Each point is reached from the start by the listed moves, each made once or not at all, plus a little noise. Is the number of moves made odd or even? Then give how often each move was made.

Moves:
(1): [ 38,  -2, -22, -48,   8, -12]
(2): [  7,  31, -33,  -5,  44,  60]
(3): [-24, -24,  70,  35,  32, -42]
Start: [ 64, -18, -17,  -6,  -8, -11]
Points:
[ 81, -15,   3, -24,  77,  -4] -> odd (1, 1, 1)
[ 77,   9, -51, -17,  39,  51] -> odd (0, 1, 0)

Moves:
(1): [ 17,  17, -15,  19, -20,  10,  15, -49]
(2): [-22, -14,  69, -42,   0, -38,  18, -15]
(3): [-32, -41, -18,  17,  40,  50,  -8, -14]
(4): [ 32,   4,  18,   4,  48,  -8, -24,  -1]
(5): [ 10,   4, -39,  15,  11, -22, -16,  -3]
(6): [-34,  52,   1,  41,  30, -25,  33, -26]
Start: [ -7, -20, -23, -26, -23,  14,  12,  -2]
Points:
[  0, -13,  -9, -31, -32, -36,  28, -68] -> odd (1, 1, 0, 0, 1, 0)
[-44, -59,  11, -31,  -3,  35,  34, -78] -> odd (1, 1, 1, 0, 0, 0)
[-45,   9, -94,  64,  39,  26,  37, -95] -> even (1, 0, 1, 0, 1, 1)

Moves:
(1): [ 16,   6,  23,  15,  14, -15, -25,  25, -43,   7,  27,  11,  34]
(2): [-29,  22, -20, -16, -32,  11,   9,  -5, -14,  19, -15,  -1,  -5]
(3): [  1, -21,   5, -13,  17, -12,  18, -16, -36,   4, -28,   0,  -4]
(4): [ -6,  -4,   5,   9,  28,  31,  -6,  -8, -37,  27,   7,  15, -38]
(5): [  9, -19,   3,   2,   0,  48,  16, -31, -43, -16,   6, -14,  -8]
(6): [ 19,  40,   3, -21,  -3, -22,  -7,  -1,  38,   3,  13, -14,   7]
(7): [  4,  15,  -2,  24,   6,   8,  23,   3,   0,  16, -15, -14,  16]
(8): [ 17, -26,  -5,  22,  -9, -18,   2,  15, -21,  19,  23,   2,   1]
(9): [ 22,  15,   4,  -4,  11,   9, -29,  25,   0,  -1,  -6, -31,  12]
(10): [ 25,  -1, -15, -23,  10,  15,  12,  40,   7,  -2,  -2,  12,   3]
(11): [-26, -17, -10, -26,  -2,  -5,   8,  -6,   3,   0,  26, -21,   3]
Start: [-10, -14, -10, -34, -10,  19, -28, -13,  26,  26,   6,  30, -14]
Points:
[  5,  -1, -56, -89, -22,  -5,  34,  12,   1,  87,   9,  -9,   6] -> odd (0, 1, 1, 0, 0, 1, 1, 1, 0, 1, 1)
[ -3,   4, -28, -94,  28,  38, -22,  12,  40,  53,  47,  21, -42] -> even (0, 0, 0, 1, 0, 1, 0, 0, 0, 1, 1)
[ -4, -24, -45, -89,   2,  95,  30,   2, -55,  49, -29, -40,   1] -> odd (0, 1, 1, 0, 1, 0, 1, 0, 1, 1, 1)
[ 27,   2,  -1, -69,  59,  22,  -4,  27, -42,  83,  35,  15,   7] -> odd (1, 0, 1, 1, 0, 1, 1, 0, 0, 1, 1)
[-30,   4, -39, -73, -57, -17, -17, -10,  37,  68,  54,  -6, -10] -> even (0, 1, 0, 0, 0, 1, 0, 1, 0, 0, 1)

Moves:
(1): [  4,  24, -13,  -7,   5,   8,  -4,  -3,   8,  19, -10,  -3,   8,  -1]
(2): [ 18,  16, -28,  29,  -6,  10,   8,  10, -11,  -2, -15, -15,   7,   9]
(3): [  5,  13,  24,  23,  14,  -6, -13,   3,   8, -33, -13,   4,  -4,  12]
(4): [  7,  18,  17,  -3, -23, -14,   0,  -4,   1, -23, -15,   6,  -6,  -8]
(5): [ 13,  -2,  -2,   0,  -1,  -7,  -5,  22,   4, -21,  -5,  10,  -4, -14]
(6): [-17,  14,   1,  15, -10, -10,  -9,  15,  13,  34,  24,   2, -13, -17]
(7): [ 10, -18,   4,   8,   9,  21,   3,   8,  18,  -3,  -3, -17, -12,  17]
(8): [ 38,   7,  -1,   8, -15, -15,  -1,  -3, -25, -30, -39,  33, -13,   5]
(9): [ -1,   5,  -2,  -7,  -5,   4, -24,   2,  -8,  11,  13,   4,   3,   1]
(10): [ 13,   8,   0,  10,  -5,  -5,  -4,  -9,   5,   1,  12,  13,   1, -21]
(11): [ 10,  17,  24, -12,   4,  -8,   1,  -6,   1, -28,  -4,  13,  -1,  20]
(12): [ -7,  -4,   2,  -4, -11,   2,  -5,  -6,   4,  13,  -3,  10,  29,  -1]
(13): [ -9,  -3,  -3,  -3,   0,  -7,   1,   0,  18, -11,   1,   8, -11,  -3]
(14): [  4,   1,  -8,   6,  -7, -21,   3,   1,  12,  10, -11,  -5,  -6,   8]
Start: [ -3,   0,  -3,   0,  -6,  -3, -22,   2,  -1,  -2,  -7, -11,   7,  -7]
Points:
[ 13,  14, -16,  21, -40,  15, -40,  10,  18, -17, -26, -15,  16,   9] -> even (0, 1, 0, 1, 0, 0, 1, 0, 1, 0, 0, 1, 1, 0)
[ 36,  40,   9,  16, -43,   1, -39,  -4,  26, -45, -21,  10,  15,   7] -> even (0, 1, 0, 1, 0, 0, 1, 0, 1, 1, 1, 1, 1, 0)
[  8,  55,  12,  13, -16, -43, -34,   3,  47, -42, -53,  -2, -12,   0] -> odd (1, 0, 1, 1, 0, 0, 0, 0, 0, 0, 0, 0, 1, 1)
[ 95,  60,  19,   1, -45, -39, -52,  13,  16, -66, -70,  45, -23,  -1] -> odd (1, 0, 0, 1, 1, 0, 1, 1, 1, 1, 1, 0, 0, 1)
[ 24,  73, -30,  38, -54, -29, -40,  26,  41,   5, -16,  22,  16, -60] -> even (1, 1, 0, 1, 1, 1, 0, 0, 0, 1, 0, 1, 1, 0)
[ 59,  53,   6,  57,  -6, -36, -34,  24,  20, -73, -44,   9,  -1,   8] -> even (0, 1, 1, 0, 1, 0, 0, 0, 0, 1, 1, 0, 0, 1)
[ 15,  48,  40,  39, -40, -40, -56,  25,  33, -30,  -7,  38,   8, -54] -> even (0, 0, 1, 1, 1, 1, 0, 0, 0, 1, 0, 1, 0, 0)

Moves:
(1): [ -6,  -9, -11,   5,  -3, -18,  17,   5,   7,  -2,  -2,  -5,   0,   5, -10,
  -8,  -3,   3,  12,   3,  -6,   1,   5,  -6, -11,  -1,  -3]
(2): [ -4,   5,  -8,   2, -10,   4,   0,  11,  -8,   6, -21,  -2,  -5,  -3,  -6,
   5,   3,   9,  -7,  -5,  -4,   1, -16,   0,  -3,   4,   9]
(3): [  4,  11,  -2,  -4,  -6,  -1,  23, -11,  -7,  -8,   7,  -6, -12,   4,  -9,
  10,  11,  18,  -6,   8,  -3,   3, -10,  -4, -12,   0,   3]
(4): [ -2,   0,   2,  -2,   5,  -9,   3,   5,   3,   0,  -8,   1,  -3,  -8,  10,
 -13,   1,  11,   6,   3,  -3,  -5,  -6,  -3,  -2,   3,  11]
(5): [ -8,  -4,  17,   5, -13,   9,  10,  -3,  -6,   2,   9,   1, -13,   1,  16,
  11,  10,  11,  -8,  -7,  -2,   8,  12,   1,  11, -12,   6]
(6): [  3,   0,   1,   4,  -5,  -2, -14,  -9,   0,   4,   3,  -2,  -4,  10,  16,
  -6,   9,   3,   3,   0,   6,  -1,   2,  -3,   8,   5,  -1]
(7): [ -1,  14,   8,  -3,  -7,   8,  18,  -8,   1,   3,  -2, -20,  13, -12,  -8,
   2, -11, -28,   2,  11,   9, -19, -13,  24,  -9,   8,  -2]
(8): [ -7,   3,  -2,  -1,   2,  16,  10, -11, -12,  -6,  12,   5,  -8,  -4,   7,
   1,   1,  -9,   2,  10,   2, -12,   0,   7,  -1,   5,  10]
(9): [  0,  -5,   5,  -1,  -4,   9,   5,  -5,  10,   8,  10,  -8,   2,  -4,   4,
   2,   1,   3,   3,  -3,  -7, -11,   1,   7,   5,  -9,   0]
(10): [ -3,  19,   4,  15,  14,   4,   3,   4,  12,   0,   3,  -9,  15,  -8,  13,
   3,  -4, -15,   5,  -1,  10,  -5,  -7,  16,  -8,   1,   9]
(11): [  1,  -9,   4,  -3,   2,   4,  15,  -7,   6,   6,  12,  -1,   0,   1,  -5,
   0,  -3,   2,  -3, -10,   2,  -9,  -5,  -1,   4,   4,  -1]
(12): [ -8,  -3,  -3,  -1,  -3,   8,  22,  -9,  -5,  -6,   4, -12,   8, -11,  -6,
  -2,   0,  21,  -6,   6,   5,  12, -10, -10,   2,  19,   9]
(13): [ -9,  -5,  -1, -13,  -5,  -3,   5,   6,   4,   2,   9,   7,  -9,   5,  -4,
  -4,  -3,  11,   2,   6,   2,  -3,  -5,  -3,   5,  -5,   8]
(14): [ -9,  14,  14, -20, -16,  12,  -4,  31, -12,   5,  -8,   9,   8,  -7, -11,
  -5,  -1,  -4,   0,  23, -12,   6, -14,  10,  -7,  26,  13]
(15): [-10,   0,  13,  -9,   4,   2,  -2,   2,  15,   4,   2,  -2,   1,   2,   4,
   6,   2,  -8,   5,   4,   1,  -7,  -1,  -6,  -2,   1,   3]
(16): [ -6,   2,  -2, -19,   3,  -2, -11,   1,  -4,  17,   8,   1,  11,   3,   3,
 -11,  -9,   4,   3,  -1,   1, -10,   0, -27,   6,  17,  -4]
(17): [ -3,  10,  16,   5,  -4,   2,  -4,  -3,  16, -11,   0, -15,  -7,   0,  -2,
  15,  -8,  -1,  -4,  -7,  -5,  -7, -12, -11, -10,  -4,  14]
(18): [-8, -4,  4,  5, -5, -8, 11, 16, 13, -8, -6,  6,  5, -3, -9,  2,  2, 11,
 -6,  0, -5,  5, 18,  3,  7,  4, 13]
(19): [  6,  -3,   9,   5,   2,   0,  10,   3,   7, -12,  -1,  -2, -10,  -1,  -3,
   8,  -4,   3,  23,   5,   5,   2,   7, -13, -13,  -6,   2]
(20): [ -4,   6,  -5,   8,   9,   5,   6,  -5,   9,   5,  -3,   4,  -3,   8, -13,
  -2, -17,   0,  -3, -10,  -7, -12, -14,  -4,   9,   3,  -4]
(21): [  0,   0,  -3,  12,   5,  -1,  -3,  -5,   2,  14,  -2,  -6,  10,   8, -17,
   3,  -9,  15, -20,  -4,  -4,  -2,  -5,   9,   3,   2,   0]
(22): [ 20,  14,   1,  -2,  31,  -6, -16,   0,   1, -15, -11, -17,  14,  18, -20,
   5,  -9,  -6,   7,   1,  -6,   3,  -2, -20, -11,  -7,   1]
(23): [  2,  -4,  -1,  -1,  -4,  -2,   4,  -1,   2,   7,   3,   3,   1,   4, -17,
  -4,   5,   6,  -8,  11,  -3,   4,   4, -10,  -2,   3,   8]
(24): [ -2,  -7,   2,  -6,  -9,  14,   4,   3,   1,   6,   3,  16,   6,  -2,  -7,
  -7,  -6,   4, -10, -12,   1,  -3,   1,  13,  -2, -10,  -2]
Start: [-13,   1,  -3,  16,  -1, -17,  -1,   6,   7,   6,   2,   2, -19,   6,  -8,
   1,  -4,   5,  -4,   4,   4,  10, -20,   0,  11,  18,   5]
Points:
[-54,  44,  43,  42,  -4,  21,  67,  -2,  71,  -5,  -6, -54, -13, -27,   0,
  22, -28,   4,  19,  18,  12, -51, -71,   9,  -5,  52,  78] -> odd (0, 1, 0, 1, 0, 1, 1, 1, 1, 1, 0, 1, 0, 0, 1, 0, 1, 1, 1, 1, 0, 0, 0, 0)
[-40,  38,  -2, -21, -19,  15,  81,  12,  -1,  14,  -2, -22,  16,  14, -86,
 -16, -38,  33, -17,  28, -12, -26, -79, -17,  -9,  95,  45] -> even (1, 1, 1, 0, 0, 1, 1, 1, 0, 0, 1, 1, 0, 1, 0, 1, 0, 1, 0, 1, 0, 1, 0, 1)
[-14,  55,  20,  24,  34,   5,  49, -44,  16,  35,  33, -44,   1,  32, -30,
   0, -31,  17, -24,  16,   7, -48, -64, -15,   5,  51,  41] -> odd (0, 0, 1, 1, 1, 1, 1, 1, 0, 1, 1, 0, 0, 0, 0, 1, 0, 0, 0, 1, 1, 1, 1, 0)
[-62,   6,  14,  -8, -18,  -1,  68,  28,  21,  42,  37,   0,  -1,   7, -42,
 -22, -32,  44,  -9,  26,  -5,   2, -54, -34,  18,  73,  44] -> even (1, 0, 0, 0, 1, 0, 0, 0, 0, 1, 1, 1, 1, 1, 0, 1, 0, 0, 0, 1, 0, 0, 1, 0)
[-51,   1,  18,  23, -32,  -1,  79,  40,  17,  29,   8, -16, -13,   0, -58,
   7, -14,  67, -13,  31,  -3,  25, -53,  -7,  -9,  53,  66] -> odd (1, 1, 0, 0, 1, 0, 0, 0, 0, 1, 1, 1, 1, 1, 0, 0, 0, 0, 1, 0, 1, 0, 1, 0)
[-36,  25,  38, -22, -18,  17,  65, -19,  27,  30,  22, -51,   0,  25, -86,
  29, -33,  63, -56,   7,  -1, -19, -83, -44,  -9,  38,  55] -> even (0, 1, 1, 0, 1, 0, 1, 0, 0, 0, 1, 1, 1, 0, 1, 1, 1, 0, 0, 0, 1, 1, 1, 1)
[-45,  22,  22,  34, -25,   5,  79, -25,  30,  23,  28, -45,   5,   4, -15,
  15,  -6,  27, -26,  12,  21,  -3, -47,  35, -10,  31,  26] -> even (1, 0, 1, 0, 1, 1, 1, 0, 0, 1, 0, 1, 0, 0, 1, 0, 0, 0, 0, 0, 1, 0, 0, 1)
[-48,  63,  31,   7,  -4,  40,  41,  19,   7,  21,  -1, -42,  25,  -5, -22,
   6, -30,   5,  -8,  30,  -5, -26, -64,   4,  19,  81,  62] -> odd (0, 1, 0, 0, 1, 1, 1, 1, 1, 1, 0, 1, 0, 1, 0, 1, 0, 1, 0, 1, 0, 1, 0, 0)
[-33,  54,  37,  20,  -3,   5,  70,  -2,  33,  -9,  -3, -49, -17,   3, -35,
  29, -13,  -2,  -5,  24,  -4, -29, -65,   1, -52,   9,  71] -> odd (1, 1, 1, 1, 1, 0, 1, 1, 0, 1, 0, 0, 0, 0, 1, 0, 1, 0, 0, 0, 0, 1, 1, 1)
